Each row is a point. A path goes straight from each point to the next, and from the last back to the first. The post is the endless flat space through its rows: a point in 2 columns, a line in 3, a plane in 4, and so on, so that a path can go around it. Count how often the path circles the post. Going back the other way cancels.

Post (2 x 3):
[[ 20  17  12]
 [-33 -32 -15]]
Path, 19 rows:
[[ 14   1 -23]
 [ 20 -23   3]
 [-36 -49   0]
 [-29 -53 -22]
 [ 32 -21  22]
 [-36 -19  16]
 [-18  45  19]
 [ -1  18 -10]
 [ -8 -32 -60]
 [-22 -44 -10]
 [-16 -52  39]
 [-14  18  36]
 [ -8 -25  31]
 [  4 -21  -4]
 [ 13 -29 -30]
 [ 11 -40  29]
 [  2 -18  55]
 [-38   5  -7]
 [-22  -4 -23]]
Times around: 2

Post (10 x 11):
[[ -7  30   0 -50 -52 -44 -33  41   2  21 -28]
 [ 15 -20 -18 -16  23   1   0  20  -8 -23   3]
 [ 14  11 -14  17 -11 -25  23  11   9   2 -11]
 [ -4  27  13 -14 -23  14  14  -1  -4  18 -25]
 [ -2 -23   1  10 -16   7 -15  25  -9  -9   6]
 [ 22 -10 -17  -3 -14  21  34 -32  21  21  10]
 [-16 -14 -20  34  33  -6   4 -10  15  -8  29]
 [ 16  29  19 -23 -34  16  10  13  51  13 -32]
 [ 32 -25   0  12  35   2 -21   5 -19   7  29]
 [ 20 -40   6  12  22 -11  -5 -17 -10 -14  14]]
Path (13 x 11):
[[ 29 -14  21   0  -9  15  -6  43  38  -4  -6]
 [  0  10 -15 -18 -21 -18   6  -6  18  31 -22]
 [ -5 -12  -8  33 -18 -44  -5  -8  36   9 -25]
 [  8  -9 -23 -16  19 -12   4  -7  48  13  12]
 [ 14   7  16 -19  15  35  39  -6  -2  -2 -18]
 [ 19  14  11 -37   2 -18  17 -25  14  -2  14]
 [ -2   4   3   4  -2 -11 -25  12 -23   4   4]
 [ 28  35  -9 -29  -5  -9  -7   9  19  12 -14]
 [  2 -15 -12   3  19  33 -17   0 -14 -11  -8]
 [ -3  -3 -12  22 -21   7  28  -2   5  21 -26]
 [ 40 -60  28 -34   2  -8   0   4  -3  -5   1]
 [  5   5  49  22   2   9   3  -1 -22  -2 -13]
 [-12   0  41 -20  24  15   9  -1  17 -53  -2]]
Times around: 1
